Every row gives one point. To make a cloud, some directions were put in groups of two or more. Within a group, all points are equally far from the middle, so they leave a hole (a ring in 2 directions, a hollow ball in 3). The other directions are filled evenly. Then the cloud was stretched, turned, moved and blurred a little. How many holes are there, and how many directions does each take, smallest first?

Cloud (14 x 2):
[[ 0.1 -2.0]
 [-3.1 -1.1]
 [-1.1  1.9]
 [-3.2 -4.8]
 [ 2.8  1.0]
 [ 2.6 -4.0]
 [ 2.5  1.7]
 [ 3.5 -0.4]
 [-1.7  4.4]
 [-0.6  4.4]
 [-0.2 -1.2]
 [-0.3  5.5]
 [-1.9 -5.6]
 [ 0.9  1.2]]
Holes: 0

Cloud, 13 rows:
[[ 2.4  1.6]
 [-3.0  3.9]
 [-0.1  3.4]
 [-0.5  3.5]
 [-0.6  3.6]
 [-5.5  2.7]
 [ 2.9 -0.8]
 [ 0.9  2.8]
 [-2.7 -3.2]
 [ 0.3  3.3]
 [ 1.4  2.4]
 [ 1.9  2.1]
 [-5.6 -1.0]]
Holes: 1 (2)

Cloud:
[[ 3.1  0.4  2.6]
 [-5.1  1.3  1.9]
 [-1.2  0.1  2.2]
 [-2.5  3.4  4.4]
 [ 1.5  1.7  0.0]
 [ 0.4  2.0  5.9]
 [-0.6  3.3  3.1]
 [ 1.1 -2.2 -1.5]
 [ 1.6 -1.5  3.1]
 [ 5.7  1.0 -1.2]
 [ 0.4  3.6  3.8]
 [-1.4  3.3 -2.1]
 [ 0.7  1.1 -3.0]
 [-0.4 -2.5 -0.7]
 [-0.1  4.3 -1.2]
 [-3.5  4.0  5.6]
 [ 0.0  4.2 -1.5]
 [ 3.9  0.9 -0.1]
 [ 0.3  4.1  0.9]
 [-3.6  3.4  5.1]
 [-4.2  3.7  3.4]
 [-1.1  2.2 -0.8]]
Holes: 0

Cloud (22 x 3):
[[-2.4  3.3 -0.2]
 [-1.0 -5.3  1.3]
 [-1.6  3.9 -3.8]
 [ 1.8  0.1 -2.4]
 [-0.9  5.1  0.9]
 [ 0.7  1.5 -1.4]
 [ 0.6  4.9  4.1]
 [ 1.5  2.9  0.5]
 [-3.9  4.5 -3.3]
 [ 3.0 -0.4  1.6]
 [-0.5  1.1 -1.9]
 [-3.8 -3.2 -0.9]
 [-0.7  5.8  3.4]
 [-1.6  1.3 -4.5]
 [-5.1 -0.1  3.0]
 [-1.9 -1.6 -0.4]
 [ 1.2  0.5 -1.1]
 [-1.4  5.1  2.4]
 [-0.9  4.9  2.8]
 [-1.1  1.6  2.4]
 [-2.9  0.6  3.8]
 [ 2.9  4.7  1.9]]
Holes: 0

Cloud, 29 rows:
[[ 1.0  2.4  5.1  0.2]
 [-0.7  2.3  1.2 -2.7]
 [-4.2 -2.9 -1.3 -0.6]
 [-0.6 -3.7  6.8 -2.1]
 [ 3.4  3.0 -0.4  3.7]
 [-0.6  1.8  3.9  2.5]
 [ 2.5 -0.6 -2.2  3.6]
 [-2.2 -2.2 -1.7  3.2]
 [-5.2 -2.2 -3.0  3.6]
 [-1.3  4.9 -3.1  3.7]
 [ 3.4  0.6  0.4  3.1]
 [-5.1 -1.7  1.8 -2.1]
 [-2.8 -3.3  5.2 -0.3]
 [-3.6  0.9  1.2 -2.0]
 [-1.8  4.4 -1.1  1.5]
 [-4.2  4.5  1.1  2.4]
 [-2.2 -0.3 -0.5  1.8]
 [ 3.2  1.7 -0.1  3.4]
 [-2.6  2.6  1.9  5.2]
 [ 2.9  2.2 -3.0 -0.7]
 [ 2.2  3.7  2.4 -1.2]
 [-1.2 -1.2 -0.1  2.2]
 [-0.6 -4.0 -4.3 -0.5]
 [ 2.8 -2.8  1.5  0.6]
 [-0.7  2.9  1.9  3.4]
 [ 0.2  4.9 -0.3  3.5]
 [-0.6 -2.1  3.1 -0.2]
 [-3.9 -2.7 -3.4 -0.1]
 [ 3.4 -5.7 -0.9 -3.3]]
Holes: 0

Cloud, 30 rows:
[[ 5.5  1.0  1.6 -1.7]
 [-3.7  0.9 -0.9 -3.1]
 [ 0.8 -1.4 -4.6 -1.2]
 [-3.8  1.3  0.8 -2.7]
 [-0.6 -4.8  3.5  1.9]
 [-3.6 -3.8 -0.6  2.0]
 [ 2.0  0.2  2.8 -4.2]
 [-4.4 -0.9 -1.7 -1.5]
 [-3.8 -2.6 -1.9 -0.6]
 [-0.2 -3.0 -3.4 -1.5]
 [ 1.6 -0.3 -4.1  3.8]
 [ 6.0 -2.0  0.3  0.9]
 [ 5.9  1.1  1.8  0.0]
 [ 0.0 -3.8  4.2  3.0]
 [-2.9  1.4  3.4 -1.4]
 [ 1.8  3.6  2.1  2.2]
 [-1.5  3.3 -1.1  3.1]
 [ 0.6 -3.3  4.2  3.8]
 [-3.4  1.9 -1.0  3.2]
 [-2.9  1.7  3.6 -0.1]
 [ 4.7  1.9  1.3 -2.6]
 [ 4.7 -1.2  2.1 -2.7]
 [-2.8  1.4 -0.6 -3.8]
 [-5.0  0.6 -0.4  1.3]
 [-0.9 -0.6  5.5 -0.2]
 [ 1.9 -4.7  0.4 -1.5]
 [ 1.2 -2.2 -1.5  5.6]
 [ 0.5  2.2  4.0  2.5]
 [-1.5 -3.9  0.8  4.7]
 [-0.4 -1.0  5.0 -2.2]]
Holes: 2 (2, 2)

Cloud (27 x 4):
[[-4.1 -0.6 -4.2  1.3]
 [-3.4 -1.5  1.1 -0.2]
 [ 3.3  0.6  1.2 -1.2]
 [-4.8 -0.3  1.7 -2.0]
 [-4.2  1.7 -1.2 -0.3]
 [ 1.9  1.3  2.5 -5.4]
 [ 1.6 -1.5 -2.0 -3.3]
 [-4.7  2.7 -1.1 -5.1]
 [ 0.7  3.5  0.9 -0.7]
 [ 1.7  2.1  0.3 -4.1]
 [-5.1  1.1 -2.5 -2.1]
 [-3.5  0.2 -0.8  3.0]
 [ 2.4  2.6  0.6 -0.6]
 [-0.5 -2.1  4.6 -2.6]
 [ 1.0  2.0 -4.5 -4.4]
 [-2.1  3.1 -4.3 -2.9]
 [-0.4 -2.0  4.3 -3.5]
 [-0.7  3.7  2.4  2.6]
 [-4.6  2.6  5.9 -3.2]
 [ 2.5  3.2  1.1  2.2]
 [-5.5  0.1  2.0 -3.8]
 [-3.8 -2.1 -2.4 -2.1]
 [ 2.9 -0.4 -5.3 -1.2]
 [-4.1  2.5 -0.2 -2.1]
 [-3.2  2.3  1.8  1.5]
 [-1.8 -1.9  2.6  1.4]
 [-2.1  2.8 -4.7  0.7]]
Holes: 1 (2)

Cloud (55 x 6):
[[-2.2 -0.4  2.6  0.8  3.1  0.3]
 [ 1.7 -1.4  0.9 -5.3  1.5  6.4]
 [ 3.4 -2.0 -3.7 -1.4  4.3  3.8]
 [ 0.7 -1.3 -2.1 -0.6  3.5  6.3]
 [ 0.1  0.9 -4.9 -3.7 -1.1 -3.7]
 [ 1.3 -8.4 -0.9  2.1  2.7 -0.9]
 [-1.4  1.2  1.3 -2.8 -2.3  5.5]
 [ 1.6 -8.1  2.2  1.7  2.3 -0.8]
 [-1.0 -4.9 -2.8 -2.0  1.4  0.6]
 [ 1.2 -3.6 -1.1 -0.4 -2.5  1.8]
 [ 4.4 -1.9 -0.4 -2.3  0.0  0.7]
 [-7.1 -1.9 -0.4 -1.4 -2.6  0.3]
 [-2.3 -4.5  0.1  1.6  4.0 -0.1]
 [-0.3 -5.2  0.5 -5.8 -2.8  2.5]
 [-2.9 -5.1 -1.6  1.1 -0.8  1.2]
 [-0.1  1.5 -1.0 -1.3 -0.8  0.8]
 [ 1.8  3.0 -1.2 -1.5  2.2 -3.0]
 [-1.8 -3.3 -3.7 -5.7  2.8  1.1]
 [-0.3  2.7  1.0 -4.4  2.1 -0.1]
 [ 5.1 -1.0 -1.5  1.9 -1.8  1.4]
 [-1.6  2.1 -3.0  2.0  2.2 -2.4]
 [ 0.4 -5.3 -2.8 -2.1  3.9  0.4]
 [-3.8 -0.4 -2.4 -2.2 -1.0  2.6]
 [ 2.0 -3.7 -3.0 -1.8  2.2  2.2]
 [-1.2 -3.8  0.5 -2.6  0.7  5.8]
 [ 2.3 -2.3 -3.0  1.0  3.8  2.0]
 [-2.0 -1.5 -4.9  0.8 -0.5  4.4]
 [ 0.2  0.4 -3.0  3.4  0.7 -0.3]
 [-0.7 -4.1 -0.2  1.0 -0.2 -2.1]
 [ 3.9 -4.4  2.0 -3.8  2.9 -0.4]
 [-1.1 -2.0  0.2  1.3  1.8  4.1]
 [-0.3 -4.8  3.7 -1.2  3.4 -0.8]
 [ 3.8 -2.7 -2.4  1.7 -0.3 -1.3]
 [ 0.1 -3.3 -0.1 -2.8 -0.9  3.1]
 [ 3.5 -3.0 -3.0  3.1  0.8 -0.2]
 [-5.8 -2.5 -1.6 -5.3 -2.4  1.9]
 [ 1.1  2.7 -2.3  1.0 -1.1 -3.1]
 [-1.3  0.4  2.7  0.1  1.2  0.2]
 [-0.3  1.9 -0.1 -1.1 -2.3  1.8]
 [-1.4 -2.5  0.9 -1.9  0.7 -5.3]
 [ 0.6 -5.7  0.9  1.0  3.1 -1.0]
 [ 2.1 -2.9  0.7 -3.5  5.4  4.9]
 [-0.4 -5.8 -3.4  1.3  3.1  4.7]
 [ 4.0  1.1 -3.0 -2.9  0.5  0.2]
 [ 2.4  2.6 -0.4  4.0  2.1 -1.9]
 [-4.1  0.7 -2.2 -5.9  1.1  0.9]
 [ 1.9  1.7 -0.3  3.7  1.5 -0.5]
 [ 1.5 -1.5 -2.2 -0.1 -2.9  1.2]
 [ 1.0  0.4 -2.3 -1.1  1.6  6.0]
 [ 0.2 -2.7  1.8 -3.8  2.9 -4.2]
 [-4.8 -0.9  1.3 -5.5  0.1  0.7]
 [ 0.0 -4.6 -7.8 -3.2 -0.9  3.8]
 [-0.9  0.4 -6.8 -5.5 -1.6 -0.2]
 [ 1.7 -2.7 -3.3 -2.8  4.0 -3.2]
 [-4.4  1.8 -3.1  1.8  0.1  1.0]]
Holes: 0
